Each row is a point. The window is the flat piece filled in between its corners: a triangle in 3 columns, a solid with four corners in 4, and so on. A path goes straight from each point to the next, and from the last back to the first. List the points from which the path goes on through the window.

Window (3 x 3):
-2.34; -1.88; +3.73
+0.14; +1.97; -0.84
+0.94; +0.42; -1.53
Path:
(1): -2.52; -1.58; +1.12
(2): -0.37; -0.88; +4.33
(3): -0.08; +0.03; +2.02
(4): -1.70; -2.67; -0.92
(5): -3.46; -1.58; +2.08
(6): -0.70; -1.13; +2.71
(7): -0.22; +3.66; +3.23
(8): -0.56; +0.38; -2.61
Through the window after points: 1, 5

Window (6 x 6):
+1.69; -4.94; -1.77; +0.91; +1.13; +0.36
-3.40; +2.19; +1.57; -1.07; -0.45; -1.63
+3.49; +0.62; +2.78; -1.11; -2.66; +2.24
+1.21; -0.27; -1.28; -1.53; +1.14; -1.14
-1.30; +2.84; -1.20; -2.25; -0.02; +3.55
-0.59; +4.05; +3.56; +2.54; -0.92; -3.21
Path:
(1): -2.27; +0.82; -0.51; +2.89; -3.91; -1.65
(2): -1.71; +1.80; +2.84; -4.33; +3.04; -0.33
(3): +0.88; +0.49; +1.18; -1.09; +1.28; +0.99
(4): +0.37; -0.64; +0.65; +0.04; -3.89; +0.13
(5): +1.29; +0.84; -1.29; -1.14; -2.41; +0.92
(6): +0.38; +0.55; -0.06; -0.83; +1.42; +1.27
(7): -2.87; +2.05; +3.68; +0.02; +2.22; -0.37
(8): +0.14; +1.94; -1.07; -0.38; -3.24; -3.01
Through the window after points: 1, 3, 7

Window (8 x 8):
+2.21; -1.12; -2.89; -1.42; -0.44; -1.80; -1.95; +6.56
-1.00; +0.32; -2.55; -0.24; -1.75; +2.05; +2.93; +3.89
-3.78; +1.21; +1.40; -0.38; -1.30; -1.93; +1.57; -1.23
+3.93; -1.14; -1.97; -4.25; -1.58; +1.20; +0.08; +4.62
-1.25; -1.55; -2.85; -0.77; -1.19; +0.74; -0.14; -0.77
+1.72; +1.14; +1.19; +3.24; +2.77; -2.72; +0.17; -5.74
-1.76; +3.24; -2.46; -0.74; +0.00; -1.77; +1.43; -2.07
-2.57; +2.82; +0.23; +0.35; +0.90; +1.55; -0.67; -2.15
Path:
(1): -0.37; +2.32; -1.76; +0.92; -3.56; +1.37; -1.91; -1.04
(2): -2.97; +1.32; +0.22; -0.99; +3.68; +0.56; +2.35; -0.15
(3): -0.12; +0.55; -4.22; -3.59; +3.10; -2.24; +1.50; +4.18
(4): +1.33; +0.63; +0.19; -0.39; -2.40; +0.50; +0.24; +0.55
(5): -1.02; +2.17; -3.51; +2.04; -3.91; -0.03; -1.08; +0.25
(6): -0.03; -1.51; -0.72; -2.16; +1.63; +0.11; +1.43; -0.04
(7): -2.34; +2.32; +0.16; -2.71; +3.44; +1.06; -0.06; +0.13
(8): -1.66; +2.02; -0.47; +2.33; -1.82; +0.95; -0.36; -2.46
(9): +0.01; +0.58; -1.31; +1.11; -4.13; +3.31; -0.64; +0.11
(10): -0.29; +0.33; -2.12; -2.23; +1.05; -0.40; +2.91; +3.88
(11): +0.22; -0.05; -0.77; -0.34; +1.82; -2.15; +1.42; -0.73
(12): +0.27; +2.47; -0.42; +0.70; -0.68; -0.69; +0.30; -0.10
Through the window after points: 1, 5, 7, 9

Window (9 x 9):
+0.42; -0.11; -2.62; +2.13; +3.17; -1.59; +1.17; -0.57; -0.75
+2.00; +0.49; -2.29; +2.50; +2.60; -0.20; -0.67; +1.49; +2.42
-0.74; -2.70; -2.41; -0.26; +1.86; -1.25; +1.44; +2.45; +1.41
+1.94; +0.34; +0.77; +1.88; +2.06; -2.10; +1.96; -0.66; +2.33
+4.66; -1.52; +0.01; -1.04; +0.24; -2.69; -1.96; -3.89; +1.43
+2.11; -1.65; -5.84; -3.83; -4.88; -0.12; +4.22; +4.58; -1.27
+0.48; -1.96; -2.23; +0.74; -4.89; +1.97; +1.35; +3.80; -1.39
-0.47; +2.47; +1.12; +0.16; -2.98; +4.18; -2.24; -2.39; +1.86
+0.87; +0.95; -0.38; +0.51; +2.26; -3.28; -0.78; +1.56; +0.22
Path:
(1): +2.77; -2.81; -3.76; -0.03; +3.72; +2.74; -0.59; +2.26; -0.58
(2): +2.28; -0.22; -0.28; -0.62; +1.17; -0.05; +0.21; +0.00; +0.19
(3): +2.00; -1.40; -2.82; +0.60; -1.48; -2.93; +0.72; -0.48; +0.97
(4): -0.91; -0.58; -3.28; -0.85; -0.94; -2.39; +1.53; -0.42; +2.70
(5): +1.38; -2.04; -0.44; +1.66; +0.26; +2.38; +0.21; +3.83; -1.95
(6): +3.39; -0.69; -1.94; -2.31; +0.32; +0.94; +2.57; +2.59; -0.70
(7): -1.36; -1.84; -3.05; +2.38; -2.73; -2.23; -0.77; +0.44; +1.17
(8): +0.13; +0.51; -2.23; +0.62; -0.99; -1.17; +1.38; -0.02; +1.72
(9): +2.81; -1.29; +1.29; -1.28; -1.36; +1.36; -0.32; +0.73; -1.88
(10): +3.20; -0.98; +1.17; -0.02; -0.02; +2.21; -1.03; +2.03; -2.53
(11): -0.02; -0.08; -3.26; +0.46; +0.33; -3.56; +0.33; -2.21; +4.61
(12): +0.82; -0.02; -1.48; +1.06; +0.15; -3.77; +1.84; +0.38; +1.51
Through the window after points: 2, 4, 6, 10

Window (11 x 11):
-1.42; +0.95; -0.67; -0.39; +3.46; +3.85; +0.66; -1.97; -4.17; +0.03; -1.94
+0.22; -3.57; +0.54; +0.85; -2.41; -0.02; -0.13; -0.25; +1.34; -3.35; +1.41
+0.18; +2.30; +2.85; -3.08; -4.08; -3.34; -2.95; -0.14; +3.53; -2.11; +1.69
-0.29; +0.14; +0.45; +1.24; +1.07; +0.44; +3.09; -0.66; +1.68; -0.43; -2.01
-2.42; +3.35; +0.83; +2.29; +0.03; +1.80; +1.10; -3.23; -1.96; +1.75; +1.35
+4.80; +1.07; +0.88; -0.67; -5.17; -3.21; -0.96; +1.11; +0.99; -3.59; +1.23
-0.97; -0.52; +1.27; +2.40; +3.20; +0.65; -0.57; +0.59; -0.20; +3.99; +1.02
+0.93; -0.51; +2.38; -0.17; +1.66; +3.55; +1.59; -3.61; -1.14; +2.91; +0.01
-1.22; +0.00; +2.23; -1.21; -2.33; +0.97; +3.06; +1.83; -2.24; -1.20; -0.16
-1.85; +0.52; +1.02; +0.57; +6.05; +0.01; +2.66; -3.36; -1.93; +3.19; +2.92
-1.38; +1.32; +4.39; +1.89; +2.34; +0.94; +0.90; -2.62; -3.52; -0.30; -1.37
Path:
(1): -0.91; +3.41; +2.36; +1.89; -0.94; +3.43; +2.54; +2.22; -0.68; -0.54; +2.52
(2): -0.86; +2.17; +2.89; +1.46; +4.19; +1.18; +0.44; -0.78; +0.64; -0.21; +2.49
(3): -0.93; -1.67; +0.24; +1.02; +0.79; -0.20; +1.46; -1.54; -2.42; +3.60; -1.31
(4): -0.65; -2.02; +2.19; +0.38; +0.09; -0.88; +0.73; -3.60; -2.72; +2.49; +0.45
(5): +1.04; +2.77; +1.60; +0.33; +2.64; +5.28; +1.16; +1.02; +1.89; +0.36; +0.15
(6): -0.49; +3.01; +4.12; +0.57; +1.33; +0.49; +1.52; +0.94; -0.75; -2.00; +2.56
(7): -0.97; -1.41; -1.73; +1.05; -2.96; +0.52; -0.47; -4.15; -0.77; +1.88; -1.31
(8): -1.52; -1.30; +1.44; -0.79; +1.68; -0.33; +0.08; -2.79; -0.16; +3.58; -1.19
(9): +0.55; +1.60; +2.25; +1.36; +0.54; +3.30; +1.78; -2.14; -1.97; +0.23; +1.11
(10): +1.22; +2.00; +2.93; +0.61; +0.21; +1.06; -0.04; -0.50; -0.96; -1.39; +2.36
(11): -0.51; -0.51; -0.16; +0.38; -0.87; -2.50; +0.50; -0.53; -0.57; -0.60; -2.16
(12): +0.88; -0.11; +1.35; +0.56; -2.85; -3.94; -2.66; -0.86; -3.46; +0.78; -1.52
(13): -0.35; +2.55; +3.08; -2.46; -1.36; -0.01; -0.26; -0.37; +4.53; -2.50; +2.64
(14): +0.35; +0.58; +2.03; -1.22; +1.88; +2.36; +0.27; -1.01; +0.68; -0.93; +2.94
(15): -0.01; +0.44; +0.74; +1.05; -3.26; -3.31; +2.05; -0.87; -3.09; +1.47; -2.95
(16): -0.79; -2.55; -0.08; +0.23; +3.21; -3.80; -1.38; -3.82; +0.00; +2.25; -1.85
Through the window after points: 2, 4, 6, 8, 12, 14

Window (14 x 14):
-1.85; +0.61; +1.24; +2.36; -0.90; +2.56; +2.27; +2.79; +5.37; -0.94; +0.53; +2.47; -1.45; +2.16
+0.69; +1.44; -1.51; -1.59; +0.59; -2.06; -0.12; -1.16; -1.58; -2.89; +5.24; -1.50; +0.95; +0.17
+3.49; +0.48; -2.15; -3.09; +0.64; -3.33; +0.64; -1.09; +0.78; +0.47; +5.74; +3.82; -0.65; -2.38
-2.85; +1.99; -2.22; +3.08; +2.82; -1.99; +1.73; -1.41; -2.70; -1.43; -4.59; +1.34; +0.98; +2.81
+1.04; -0.20; +2.33; +0.83; -0.04; +4.32; +1.50; +2.49; +2.24; +2.15; -1.71; -1.58; -2.35; +1.43
-1.87; -3.52; -3.29; +2.50; +1.09; -0.32; -0.64; +1.13; -0.60; -1.18; -3.85; -0.74; +2.11; +2.86
-3.95; -1.95; -2.26; +0.08; +3.61; +1.07; +3.36; -3.11; -1.07; -1.49; -3.71; +0.54; +3.46; +2.68
+0.51; +0.12; +5.67; +1.44; -3.91; +2.67; +0.63; +2.22; +2.03; +1.36; +1.37; +3.55; +0.65; +0.72
+0.25; -0.08; -1.47; -4.62; +0.06; -1.65; +0.39; +0.98; -2.81; -3.95; +1.42; +2.63; -0.68; -0.46
+3.04; +0.32; -1.48; -1.91; -2.35; -1.52; +2.76; -0.77; +1.27; -3.28; -0.36; +0.49; +1.39; -1.24
-6.97; -2.38; -3.18; +2.08; +0.01; -1.47; +2.77; -1.98; -0.95; -0.74; -5.89; -1.30; +0.67; -0.61
+2.35; +1.10; -2.01; -1.11; +0.07; +2.32; -1.13; -1.96; +0.02; -3.30; +2.16; +2.42; +0.15; -3.54
-0.62; +1.76; +2.07; +0.03; -0.36; +2.81; +0.58; +5.32; +2.85; +1.13; -1.13; +0.31; +2.61; -0.78
+0.92; +2.75; +0.50; -4.91; -2.72; -1.51; -2.72; -1.40; +2.35; -1.07; +1.69; +3.09; +0.33; +0.39
Path:
(1): +1.38; -1.63; +0.90; +0.86; +2.51; -0.31; +0.53; -1.32; +1.13; -2.79; +0.14; +0.33; -0.14; -2.64
(2): +0.07; -2.78; +4.01; +2.07; +1.85; +0.18; +0.98; -2.50; +1.80; -6.13; +0.21; +0.72; +0.50; -0.99
(3): +0.85; +2.07; -2.68; -2.68; -0.84; -0.43; +0.27; +1.51; -0.08; +0.49; +1.99; +1.59; +0.50; +0.77
(4): -2.10; +2.05; -3.71; -2.10; -3.48; +1.92; +2.54; -1.90; +0.18; -2.11; +0.40; +1.31; -1.55; +0.94
(5): +0.21; -1.95; +2.32; +0.59; +3.15; -2.53; -0.89; +1.95; +0.34; -0.48; -0.70; +0.06; +1.81; -0.55
(6): +0.11; +1.35; +0.41; +0.09; +0.09; -0.99; +0.03; -0.12; +1.97; -2.69; +0.57; +1.57; -0.20; -1.00
(7): +0.26; +0.51; -1.27; -1.70; -0.83; +1.11; +0.49; -0.08; +0.70; +0.06; +1.11; +2.60; +0.35; +0.79
(8): +0.17; +1.19; -1.47; -0.93; -2.97; +1.94; +1.16; +1.53; -0.81; +0.36; +0.43; +1.03; -2.68; +0.43
(9): +0.41; -0.44; +1.22; -0.61; +0.76; -1.22; -0.11; +0.39; +1.94; -2.09; -0.05; +1.43; +1.94; -0.34
(10): +0.76; +0.60; +0.27; -0.87; +1.02; +0.22; +0.50; +0.65; +1.22; -2.56; -1.58; -0.05; +0.96; +0.29
(11): -1.51; +1.01; -1.66; +1.21; -1.62; -0.33; +2.40; +0.90; -0.23; +0.59; -0.60; +2.21; +1.40; +0.18
(12): -1.26; +3.69; +1.72; +0.85; -5.41; +4.28; +1.87; +2.86; +1.39; +1.71; +1.22; +1.26; +2.37; +1.85
(13): +0.06; -1.77; +0.26; -0.70; +4.86; -1.19; -0.41; +2.82; +1.97; -1.52; -2.70; +0.36; +0.87; -2.00
(14): -1.48; -1.59; +0.08; +0.93; +1.40; -0.93; -0.74; -0.32; -0.03; -1.69; -0.46; +1.09; +0.66; -2.17
(15): +0.26; +3.77; -2.59; -3.05; -3.52; -0.13; +4.01; +0.15; -0.14; -1.36; +0.90; +0.97; +2.29; +4.69
(16): -2.03; +0.76; -3.56; -0.13; -3.35; +2.07; -0.72; +1.97; -1.02; +0.38; -1.34; +2.11; +2.27; +3.77
Through the window after points: 4, 6, 10, 12, 16

Window (14 x 14):
+0.50; +1.86; +1.00; -4.36; -2.06; -1.30; +0.04; +2.40; +1.08; +4.33; -2.54; -0.83; -5.40; -0.75
-1.18; -0.49; +0.12; +2.42; -2.04; -1.17; -4.14; -0.47; +0.46; -2.18; +0.54; +0.51; +2.75; -1.05
-2.09; -0.59; -0.51; +1.22; +0.06; -3.25; -0.74; +4.07; -1.34; +0.13; +0.07; +1.37; +3.20; +0.07
+0.94; +1.06; -2.93; -3.98; -1.11; +0.19; +1.41; +1.79; -2.75; +2.11; -4.41; -0.77; -3.60; -2.57
-0.15; -2.92; +1.34; +1.11; +2.05; +0.15; +0.24; -2.73; +1.41; +2.07; +1.40; +1.62; +0.65; -0.43
-3.80; +0.98; +0.93; +3.81; -2.16; +0.56; -2.15; +1.74; -3.19; -1.23; +0.19; +4.61; +2.94; +1.28
+3.08; +3.04; -0.62; -0.40; +0.61; +0.42; -0.38; +3.33; +0.83; +3.46; -4.49; +0.00; -2.53; -1.68
-2.76; +0.13; +0.81; +2.03; -0.17; -1.89; -0.24; +0.31; +0.47; -2.80; -3.19; +2.06; +1.95; +2.06
+0.40; -3.77; +2.95; -1.86; +2.86; +1.18; -3.53; +0.25; +0.29; +0.90; -1.44; +0.66; -0.21; +0.10
-1.79; +0.96; -1.21; +1.71; -2.13; +0.54; -1.46; +1.41; -1.37; -0.72; +0.21; +0.14; +4.50; +4.35
-0.24; -4.62; +1.70; +3.08; +1.49; -1.02; -2.68; -1.06; -0.41; +2.70; -1.66; -1.19; -2.12; +0.70
-1.67; -4.10; +5.20; +3.59; +3.09; +1.97; -0.16; +0.07; +0.58; -1.09; +0.84; -2.70; -0.28; -1.19
-1.21; -0.01; -2.47; +2.12; -0.82; +0.10; -1.08; +3.79; +0.20; -2.75; +0.42; +2.47; -0.86; +1.90
-2.08; +2.03; -1.85; -3.40; +2.98; +0.63; -1.11; +1.34; +0.87; +4.71; -3.54; -2.04; -5.00; -2.48
Path:
(1): -1.73; -2.96; -0.59; +0.66; -4.31; +0.12; -0.11; +2.06; -0.30; +2.75; -3.24; +2.59; -1.59; +0.68
(2): +0.66; +2.14; +0.62; -0.06; +2.44; +0.12; -2.10; +2.08; -0.19; +0.19; -1.60; -0.78; -0.41; -0.85
(3): +0.51; +0.16; +0.48; +0.18; +1.02; -1.21; -0.47; +0.10; -1.50; +0.39; -0.46; -0.90; -0.81; +1.77
(4): -2.23; -3.10; +0.32; +2.90; +0.77; +0.32; -2.09; +0.65; +0.75; +0.83; -0.56; +1.91; +1.88; -0.87
(5): -1.67; -4.43; -1.34; +0.94; +0.71; +2.34; +0.41; +0.02; +2.40; +2.59; -1.99; +0.11; +0.72; -1.35
(6): -0.46; +1.70; +3.01; +0.63; +1.61; -1.60; -3.76; +1.42; -2.64; -2.27; -0.44; +0.35; -0.39; +1.38
(7): +1.15; +1.25; +3.86; +3.68; +3.79; -1.85; +1.76; -1.00; -3.49; -1.18; +1.01; +0.85; -2.47; -2.58
(8): -1.70; -2.28; +0.42; -0.04; +0.34; +0.92; -1.81; +1.65; +1.11; +1.03; -1.37; -0.80; +0.05; +0.15
Through the window after points: 7

Window (14 x 14):
-1.49; -0.78; +0.82; +1.13; +0.57; -1.39; +5.42; -3.26; +3.47; -0.79; +0.40; -1.28; +2.26; -2.42
+0.25; +1.06; +2.54; +3.21; -3.11; -5.79; -2.86; +0.97; -0.74; -3.83; -0.23; +0.10; -1.81; +0.88
+3.14; +0.19; +6.10; +0.21; -1.27; +0.29; -3.34; -1.26; -0.08; +1.01; +2.05; +1.29; -1.55; -0.23
-0.39; +0.32; -1.24; -2.86; -2.08; +1.42; -0.81; -1.95; -2.81; +1.61; +2.49; +0.91; +2.75; +2.84
-1.86; +2.20; -1.52; +0.19; -3.30; +1.58; -0.32; +1.82; -1.32; +0.54; +3.82; +0.80; +3.26; -2.66
+1.52; +2.84; +0.28; -2.45; +2.35; +2.90; +2.28; +1.58; +3.10; +1.32; +2.42; -0.08; -0.36; -0.55
-2.33; -0.76; -0.42; +1.21; +0.81; +0.43; +1.51; +2.70; -1.54; +2.18; -2.56; -1.42; -4.23; +0.70
-1.52; +1.71; +4.19; -0.64; -1.91; -2.42; +0.86; -3.77; -4.08; +1.25; +0.98; -3.36; +4.93; -0.76
-1.78; -1.75; -1.02; -1.55; +1.20; +2.24; +0.59; -2.61; -6.09; -1.51; +1.83; -1.74; +1.05; +2.23
-1.54; +4.75; +4.69; +1.77; -0.88; -1.60; -1.59; -3.75; +0.81; -0.52; +2.31; +2.67; -1.38; -3.35
-1.90; +0.17; +2.59; -0.14; +1.85; +1.31; +1.43; +0.29; +3.88; +1.60; -1.47; -3.30; +3.90; +0.12
+3.28; -0.19; -0.90; +2.27; +6.42; -2.97; -0.76; -0.38; +1.61; +0.15; -0.51; +2.17; -0.48; -1.53
+1.88; +0.20; -0.41; -0.98; +0.53; +2.28; +1.17; +0.27; -3.25; -2.88; -2.09; +2.56; -0.80; +1.90
-2.11; -0.18; +2.55; +0.76; -0.04; +0.78; +4.58; +0.87; -1.29; -1.53; +0.39; +1.00; +1.04; +2.99
Path:
(1): -1.73; -0.20; +4.01; -3.79; +0.27; -3.31; -1.37; +0.23; +0.90; -1.00; +0.95; -0.04; +0.25; +1.12
(2): -4.70; +1.74; +3.00; -4.47; -1.54; -2.57; -6.08; +2.05; -1.39; -0.41; -3.30; -1.68; +0.64; -2.42
(3): +1.40; +0.35; +1.14; +3.33; +0.57; +0.62; +4.97; -3.76; -0.44; +0.74; +4.08; -0.17; +1.56; +0.65
(4): +2.40; -0.67; +0.78; +4.41; +1.15; +1.22; -1.22; -0.51; -0.54; +2.02; -0.42; -2.66; +2.16; +1.26
(5): -3.10; +1.14; +1.49; -1.38; -0.37; -1.11; +2.61; -0.31; -0.42; -0.15; -0.02; +0.54; -2.04; -1.32
(6): -1.49; -0.43; +2.09; -0.52; -0.33; -1.18; -0.61; -0.66; -1.42; +0.35; +0.48; +0.80; +0.91; -0.02
(7): +0.15; +1.60; +1.42; +1.50; -0.52; -0.12; +0.17; -1.82; -1.09; -1.39; +0.32; -0.61; +0.79; +0.31
(8): +2.67; +4.36; -0.71; +4.43; -1.93; -1.51; -2.29; -0.64; +0.02; -2.01; +2.45; -1.29; -1.18; +0.50
(9): -0.30; -0.49; +2.82; +0.24; -0.73; -2.48; -0.61; +0.22; -1.17; -1.60; -0.65; +0.99; -0.32; +0.37
(10): +0.48; +0.79; +2.11; -2.84; -1.62; -2.02; +0.86; +1.42; -1.03; -2.18; +1.39; +1.10; -1.69; -2.09
(11): +0.07; +0.61; +1.34; +2.33; +1.04; +0.76; +0.00; -0.91; -0.46; -0.27; -1.08; -0.08; +0.67; +1.29
(12): +0.32; +1.58; +0.73; +2.17; -0.11; +1.46; +0.00; -0.83; -1.51; +1.04; +0.47; -0.16; +0.95; -0.32
Through the window after points: 4, 8
